Each wall is flat, endless, passes through zero and stands at right angles to its row. A trip goes straight from one point to another. List the walls that it crosses, first one first.
In the rows, zero is written as 128.

Walls:
(1): [191 132  92]
(2): [214 146 191]
(3): [211  97 128]
(4): [158 158 146]
(5): [155  29 121]
(6): [159  53 178]
(7): [171 189 128]
(8): [136  88  76]
Trips:
[134  90 153] to [117  90  57] -> 2, 1, 6
[161 108 112] to [172 181 168] -> 8, 5, 6
[109 110  86] to [ 68 120 129] -> 1, 5, 8
[123  78 162] to [196 167 123] -> 8, 4, 1, 7, 5, 6
[189  96 147] to [189 107 159] -> 8

Walls:
(1): [133 110 141 110 168 106 108  85 168]
(2): [102 134 163 123 109  88 159 113 128]
(3): [167 125 162  94 146 124 110 144  69]
(4): [ 67 114 119 141 123 111 107 145  75]
(5): [187 116 116 138 107 210 160 166 187]
(6): [132 105 151 112 128 168  89 161 129]
(7): [145 122 133 128 170 113 117 162 115]
(8): [118 247 114 135 120 146 149 127 131]
(9): [157  97 177 127  78 129 115 159  63]
Trips:
[108 154 106 169 126 131 109 162 146] to [118 200 121 155 212 127 163  81 174] -> 6, 4, 1, 5, 2
[137 114 174 129 182  90  91 105 143] to [ 75 127 147  83 168 155 158 159 174] -> 3, 5, 8
[179 128 152 192 136 150 144 119 161] to [ 97 134 130 135 122  68 165 103 152] -> 7, 2, 5, 4
[144   7 104 137 103 103 152 127 131] to [128 135 170 132 144 136 106 119 108] -> 7, 3, 5
[138  73 144  96 128 130 123 137 136] to [ 89  90 127 130 158 120 130 137  99] -> 4, 5, 2

Walls:
(1): [114  90 139 136 120  61 116 102  86 120 196 176 134 153  99  88 135 104]
(2): [107  82 118 119 166 120  84 152 129 148 140 107 134 158 122 155  86 142]
(3): [116  74  78 172 119 104  94 144 167 151 116 125  90 128 120 109  97 144]
(4): [ 73 103 126 193  62 205 129  93 100  91 109 132 116 146 132 134 116 123]
(5): [138  82 122 103 187 165 166 100 143 155 156 118 141 153 136  85 110 133]
(6): [119 100  69  53 143  90 125  82 107 160  68  87 113 157  47 135 136 167]
(7): [168 109 179 142  41 118 160 150 118 144 169 175 141 110 124 151 195 195]
(8): [119 123 185 159 142  84 117  81 160  99  95  98 157 159 121  50 141  70]
(9): [105 133 116 104 130 145 149 122  92 185  88 128 149  93 117 177 123 136]
(10): [132  96 130  96 181 122 188  78 156 130 136 112 122 131 179 130 137 130]
Trips:
[142  84 103 146 158 116 174  68  90 249 179 127  79 117 128 121  97 200] to [118 136 142  95 121 187 143 123 114 106 149  37 130  88 127 162 168 149] -> 1, 3, 4, 2
[100  96 164 119 137 149 134 136  94  91 106  68 124 126 136  86  67 142] to [196 171 163 108 101 165  71 166 199  75  99 145  67 116 115 124 131 172] -> 10, 6, 5, 2, 7, 8, 4

Walls:
(1): [ 99 143 112 139  91 128 127 108 130 156  66  92 150  81 179 114 127 165
 189 118 133 108 115 101 105  59 126 211 124 146 154 119 119 102  91 122
 162 127 190 135  93 105 173 161 130 141  97  52]
(2): [100 132 149 105 154 176 140 120 168 177 144 131  82 106 128 173 134 151
  88 151 103 131 136 148 121 123 116 119  79 102 107 168  86 111 105 162
 101 162 127 185 102  51 177 139 125 167 172  81]
(3): [ 99 129 142  74 150 113 185 116 135  98 128  84 103 101 197  80 140 184
 103 140 123 152 123 115  94 158 169 181 214  90 181 140 174 159  84 196
  86  10 106 169 106 131 111  94 158  54 135 101]
(4): [159  94 193 207 186  73 107 138 181  88 189 140 125 110 150 135  80 138
 114 128 168 113 142 108 131 144 108 170 131 118 138 162  82 183 165 132
  75 134 120  92 175 136  68 107 159 128 157 168]
(5): [116 162 152 152 138 133 140 144 148 133 144 109 168 133 138  83  97 196
 148 168 183 144 143  92  62 151 120 115 140 177  75 127  68 115 159 133
 207 181 113 141 143 133 116 147  82 109 156 170]
(6): [132 159 166 142 201 182 100 138  87  73 148 167 135 156  91 111 134  78
  82  80 194 125 126  77 162  86 153  75 114 195 103 157 152 126 180 170
  61 157  98 127  70  59 111 158 149 130 149  88]
(7): [121 145  88 138 137 160 124 149 132 139 129 155 121 138 184 110 135  93
 104  81 161  47 160 110 188 115 125 103 134 128 106 110 103 167 172 117
 121 141 188  98  72 157 116 112  99  79 138  89]
(8): [131 154  71 116 133 105 118 111 133 131 131 149 143 172 131  97 158  70
 170 103 120  88 123 131 136 132 131 136 116 163 150  78 180  77 142 107
 117  32  72  84 147 156 127 139  94  87  96  66]
(9): [ 97 124 153  69 164 109 139 136 129 110 166 108  74  98 158 115 158 191
 107 103 169 158  69 162 199 144 214 174 149 147 172 106 126 136 141 189
 161 185 184 196  90  91  82 154 168 125 113 116]
(10): [124  60 100 109 110  95 147 133 141  63 130 169 141 165 149 109 185  88
 103 142 167 126 125 134 127 192 115 113 144 129 199  96  94 102  92 129
 142 163  95 142 106 145 145 124 102 114  90 156]
(11): [120  82 160 142 171 110 177 119  67 113 111  49  83 110 179 109  53  69
 156 185 196 138 217  86 177 173 132 118 131  80 120  80 182 102  66 106
 116 149 123  74 164 150 105  43  81 134 137 135]
Trips:
[167  51 141 112 188 169 177 101 133 171  92 153 131 101 167  91 138  72
 132 143  80 122 132  92 113 135 173 134 115 156  88 142 140 150 165  95
  75 203 147  85 140 164 124  66 184 124 204  77] to [155 123 117 137 144 169 135 184 135 134  95 197 143 150 138 143 112 144
 130 140 113 175 135 145 168 125 123  96 174 223 103 162 109 125 160 144
 113 176 161 122  43 117 117  61 118 166 143 117] -> 5, 9, 11, 4
[115 136 181 100 185 146 204 116 159 145 136 110 132 154  69 144 131 121
 114 124 129 171 191 128 114 182 128  96 113 123  93 160 144 178 121 108
  84  98 107  88 109 104 114 119 106 146 105 127] to [149 137 176 145 175 189  62 180 133 113  49 141 111 145 151 156 149 151
  87 117 105  93 142 134  97  96 124 111  95 143  67 171 171 158 152 101
  73 127 130 202 134 170 120 132 121 168  76 131] -> 3, 11, 7
[172  95 154 132 154 173 119 122 160  97 121 125 127 160  75 125 156 163
 142  66 168 121 109 177  99 145 190  38  86 174 120 172 116 137 112 172
 141 114 151 110  76  98 155 118 144 142 169 161] to [126 106 101 119 109 116 107 120 137 164 183  86 163 100 158 113 138  88
 166 126  87 154 136 162 124 157  70 181 110 146  93 129 105 144 196 104
 112 161 121 154 100 162 110 184 130 186 145 125] -> 10, 4, 6, 1, 9

Walls:
(1): [150 182 105 220 169 124 221 111 121 111 134 110 100 177  80  58 174 166
 106 146 117 173 127 144 118  81  98  57  99  57 111 175 135  55 106 137
 215 114 143 103 115 208 109  57  27 121 145 137]
(2): [ 72 129 166  19 119 166 125  35 151  96 198 140 190 141 176 114 145 178
 113 102  59 152 108 107  69 153 165 189  99 121  44 136 153 168 164  66
 196 157  86  94  94  92 171 137 116  68  44 110]
(3): [117  94 145 127 119  94  71 130 138 108 123 142 121 121 125 167 159 131
 103  45 119 141 100 152  56 155  43  81 178 169 107 107 155 119 212 192
 152 154  43 148 128  85 165  96 164 160 125 178]
(4): [215  66  41  49  99 167 141  60  37 114 120 119  42 142 104  92 144 173
 115 137 155 162  94 143  83 100 118 153 124 175 135 162 150 164 143 136
 152 104 118 128 129 131 125 209 192 178 175 106]
(5): [111 124 125 226  89  97 147 171 183 130 109  45 140 106  89  96 206  66
 187  98 140  24 161 104 130  36 117 107 107 191 123 115 167 147  98  65
  80  47 203 164 108 105 176 214 142 127  95  56]
(6): [189 154 105  68 157 157 139  74 175  81  97 111 210 163  68 151 109 123
  89 163 100 135 132  99 171  71 237 107  93  68 128 106 132 155  79 124
 115 137 165 200 111  63 162 115 118 103 110 176]
(7): [117  87 139  99 190 166 116 117  97 151 120 118 172  69  69 157 121  99
 220 130 105 115 100  21  95 115 117 181 150  87 183  81 145 131 135 152
 129 141 159 148 160  89  76 165 113  83 158  18]
(8): [120 149 154 122  81 103 165 130 184 127  75 158  76 127  99 194 104  97
 136 130 181  80 102 148  15  90 102 182 103 106  90 143 176  93  91 196
  90  92 116 124 110  72 102  83 134 158 164 135]
(9): [129  96 139 133 173 176 120  46 127 117 177 123 102 204 152 109 143  86
  81 126 135 140 167 128 147 118 132 111 131 156  74 168  79  67 111 108
 144 195 158 138 139  82 207  49 146  83 117 113]
(10): [142 203  90 119 180 102 141 143  85 103 118 165 108  95 102 108 178 112
 131 115 117 134 194 110  99 165 130 171 129  40  46 113 236 125 169 103
 207 157  40 104 123 123  82  93 139 110 176 158]
(11): [ 95 141 142 180 158 136  99 126 123 216 109 153 127  91  81 142 166 103
 152 109 116  91 127 143 113 115 143 136 128 155  98 159  94 154 120 107
 123  97 165 126 122 140 140 133 144 121 111  99]
Trips:
[ 54  80  89  23 155 134 111 139 114 118  95 131 176 169 114 111 133 104
 147  74 179 100 161 113  91  97  52 129 182 114 181 129  83 199 159 108
 170 139 229 149 147 108 126  91  82 113  75  85] to [186 150 125 123 115 184 118 106 117 133 135  98 142 138 175  71 128 124
 150 138 119  96 163  98  91 151 161 160 105  72 164 164  66  51 181 102
  66 210 112 135  84 179 102 151  72 137 112 210] -> 3, 11, 5, 1, 7, 10
[156 226 125 121 132 142 180 112 190  49 103  95 141 101 134 125 148 165
  19 140 188  73 142  72 110 159 160  76  64 119 213 161  72 117 130 102
 134 127 162 178  64 157 127 175  39 184 165  88] to [132 151 111 112 101 136 106 194 127  94  85  98 158 144 133 108  96 148
 123 209 101 156 119 178  87 136 116 119 114 116 194 102 192 101 102 129
  92 155 168 141 189 184 120  75 148 163 144 190] -> 8, 5
